Every row gives one point. The ring and each string are closed loops that go straight from each point to the next, and from the last back to the first. Before rounding, they use only three directions, however many columns there are. How many times does the string pass through the ring? Passing back the other way cancels.

Ring (7 x 3):
[[ 0.4  1.3 -3.3]
 [-1.6  2.1 -2.4]
 [-4.1  1.6  2.7]
 [-3.9 -0.8  5.5]
 [-1.5 -2.5  6.3]
 [ 2.3 -1.4  3.9]
 [ 3.1 -0.1  0.4]]
String (30 x 3):
[[-3.7 -3.4  8.9]
 [-1.5  0.2  8.9]
 [-3.8 -5.5  7.6]
 [-3.8 -7.1  6.0]
 [-2.0 -3.8  2.8]
 [-1.4 -3.5  3.1]
 [-0.3 -5.0  5.1]
 [ 1.3 -4.2  5.3]
 [-0.1 -4.0  1.9]
 [ 0.6  0.1  2.8]
 [ 2.8  2.0  4.0]
 [ 0.7  0.5  2.3]
 [ 0.6 -2.4  0.1]
 [ 1.1 -2.1 -0.2]
 [ 0.2 -0.9  0.9]
 [ 2.9  1.9  2.2]
 [ 4.8  3.1  2.9]
 [ 4.7  2.0  2.7]
 [ 4.9 -0.9  1.8]
 [ 2.4 -2.9  1.5]
 [ 0.8 -2.0  2.1]
 [-0.1  0.0  2.5]
 [ 1.8  0.7  5.8]
 [ 0.2  0.4  3.8]
 [-0.9 -2.1  3.6]
 [-2.9 -7.0  5.0]
 [-3.4 -6.5  7.8]
 [-1.4 -0.5  8.6]
 [-1.6 -0.3  7.7]
 [-3.3 -2.7  8.7]]
Times through: 1
String (20 x 3):
[[-2.5 -2.8  3.0]
 [-3.0 -5.7  5.2]
 [-0.4 -5.0  8.4]
 [ 2.1 -2.6  7.9]
 [ 2.2 -3.7  4.3]
 [ 0.8 -2.0  1.7]
 [ 1.1  0.6  2.2]
 [ 2.9  2.1  1.8]
 [ 4.6  2.0 -2.1]
 [ 1.9 -1.3 -6.5]
 [-0.2 -1.1 -5.0]
 [-1.1 -0.5 -1.1]
 [-2.5 -0.8 -4.0]
 [-4.0  1.8 -4.5]
 [-2.8  5.0  0.6]
 [-1.8  4.0  3.1]
 [-3.5  4.7  4.9]
 [-6.0  0.9  5.3]
 [-3.0  1.8  6.6]
 [-0.8  0.9  3.5]]
Times through: 0

Ring (6 x 6):
[[ 0.5 -1.2  5.4  0.5 -0.1  6.9]
 [-3.1 -2.4  2.6 -1.9  2.0  7.4]
 [-4.3 -3.9 -0.5 -1.4  1.2  1.5]
 [-2.8 -3.7 -2.2  0.9 -1.4 -7.3]
 [ 1.0 -1.5  0.8  2.9 -3.3 -7.7]
 [ 1.9 -1.2  4.0  2.6 -2.4 -0.3]]
String (29 x 6):
[[ 0.3 -4.0  3.9  2.0 -1.7  4.1]
 [ 0.1 -1.0  3.1  0.8 -0.8  1.1]
 [ 1.9  1.7  5.0  1.0 -0.8  1.8]
 [ 3.3  0.1  6.7  2.5 -2.1  4.1]
 [ 2.2 -2.5  5.7  2.7 -2.3  4.5]
 [ 0.3 -3.9  3.8  2.0 -1.8  3.5]
 [-0.2 -0.5  2.9  0.4 -0.4  0.9]
 [ 1.0  1.3  5.4  0.0  0.3  4.9]
 [ 0.9 -0.7  7.8 -0.2  1.0 13.0]
 [-0.1  0.9  5.9 -1.3  1.7  9.4]
 [-0.9  1.0  4.6 -1.6  1.9  7.2]
 [-2.8 -1.4  4.7 -2.8  3.3 12.8]
 [-4.5 -5.2  2.6 -2.3  2.7 11.9]
 [-3.1 -4.7  1.3 -0.4  0.5  4.3]
 [-2.3 -2.5  1.4 -0.5  0.4  1.9]
 [-2.3  0.1  1.5 -1.6  1.4  1.4]
 [-5.4 -4.4 -0.7 -2.4  2.2  3.8]
 [-6.3 -7.1 -1.5 -1.9  1.7  4.0]
 [-3.6 -5.2  0.1 -0.3  0.2  2.0]
 [-2.5 -2.5  1.0 -0.5  0.4  1.3]
 [-2.5  0.2  1.6 -1.9  1.8  2.1]
 [-5.0 -3.2  1.3 -3.2  3.2  8.2]
 [-4.4 -4.2  2.1 -2.3  2.6  9.6]
 [-2.7 -3.8  2.5 -0.8  1.0  6.6]
 [-1.4 -1.8  2.6 -0.3  0.3  3.3]
 [-0.9 -0.8  3.1 -0.3  0.4  3.3]
 [-1.0 -3.3  3.4  0.5 -0.3  5.1]
 [ 0.3 -3.9  6.0  1.1 -0.5 10.2]
 [ 1.0 -3.0  5.7  1.6 -1.1  7.6]]
Times through: 4
